Each row is a point. The last column is the point's height on a tilted bowl or saddle (a function of degree 2), plus a little noise. Count its main directions that bend up, bend down and stay straight.

Points, 18 rows:
.56,-.69,.56,.34
-.09,-.57,-.19,.36
-.20,.66,.17,.35
-.54,-.32,-.33,.55
-.40,.28,.91,.33
-.25,.22,-.02,.16
.79,-.05,-.40,.53
-.53,-.71,-.42,.90
-.32,.40,-.12,.31
-.03,.09,-.36,.26
.03,-.34,-.47,.43
.82,.13,-.31,.50
.29,-.31,-.19,.21
-.03,.25,.43,.05
.06,.14,.27,.01
.17,-.08,-.10,.09
-.11,.17,.32,.03
.37,-.33,-.45,.42
Directions: 3 up, 0 down, 0 straight

Points, 25 rows:
-.12,.21,-.34,.03,.14
-.23,-.77,-.29,-.09,-.17
.14,.04,-.09,.20,.15
-.21,.12,-.06,.26,.17
-.23,-.02,-.05,-.10,.09
-.29,.74,-.38,-.05,.05
.32,-.07,.16,-.32,.26
.56,-.94,-.47,.39,-.94
.22,.39,-.34,.17,.31
-.04,.53,.21,-.12,.02
-.07,-.38,.33,.06,.26
.17,-.03,.00,.14,.14
-.11,-.22,-.33,.57,.17
.02,.38,-.13,-.24,.13
.01,.47,-.38,-.44,.26
-.13,.16,.31,-.18,.13
-.69,.39,.29,.07,.03
.21,.21,-.19,.13,.22
-.06,-.17,-.16,-.54,.16
-.16,.08,.34,.03,.20
.44,.06,-.11,-.24,.29
-.20,.27,-.28,.21,.16
-.88,.17,-.16,.34,.39
.06,-.82,.19,-.09,-.03
.07,-.28,.09,.08,.10
Directions: 3 up, 1 down, 0 straight

Points, 41 rows:
.62,.08,.37,-.21,.54,-.29,.21
-.02,-.09,-.01,-.24,.12,-.45,.17
.26,.18,-.12,-.26,.46,.59,-.18
.21,-.30,.07,-.34,-.58,-.35,.31
.15,-.13,.15,.07,.14,.13,.17
-.23,.23,.28,-.14,.29,.20,.47
.26,.12,.33,-.03,-.33,.09,.34
.34,-.33,-.63,.24,.18,.33,.26
-.52,.20,-.29,.48,-.04,.04,.41
.34,-.19,.32,-.42,-.06,-.33,.17
-.44,.36,-.01,.18,.14,.52,.79
-.22,-.05,-.17,.48,.04,-.59,.01
-.07,-.08,-.05,.39,-.07,-.18,.29
-.43,.30,-.07,.39,-.06,.50,.75
.00,.36,-.43,.28,.51,-.39,.58
.10,.09,.11,-.18,.32,-.48,.23
.29,-.09,-.32,.00,.34,-.02,.35
.43,.11,.17,-.09,-.09,-.39,.57
.01,-.35,-.46,.17,-.47,.24,.38
.13,.20,-.28,.38,-.29,.11,.66
.13,-.67,.10,.01,.49,.94,-.62
-.04,.02,.16,.33,-.39,-.24,.26
.16,-.32,-.04,-.09,-.34,-.50,.29
-.11,.24,-.02,-.41,.72,.10,.25
-.21,.40,-.19,.52,.16,-.09,.49
.52,.39,.55,.01,-.46,.16,.45
.09,.25,-.16,-.24,-.35,-.34,.56
-.04,.10,.27,-.09,.03,.71,.26
.54,-.68,.07,.27,-.15,.21,-.04
-.08,-.65,-.04,.06,.24,.06,.03
-.49,-.18,-.32,-.58,-.71,-.29,-.07
.01,-.03,.34,-.41,-.08,-.03,.15
-.04,.34,-.32,-.12,.22,.27,.42
.35,-.06,-.03,.11,-.11,.23,.29
-.70,-.18,-.60,.16,-.28,-.44,-.31
.23,-.06,.11,.22,-.09,-.55,.40
-.09,-.38,.39,.06,-.23,-.16,.08
-.12,-.54,-.10,-.28,.66,.45,-.08
.24,.28,-.41,.06,.09,-.08,.74
-.04,.23,.15,-.10,-.08,.66,.34
-.11,-.60,.24,-.02,.06,.09,.09
Directions: 1 up, 1 down, 4 straight
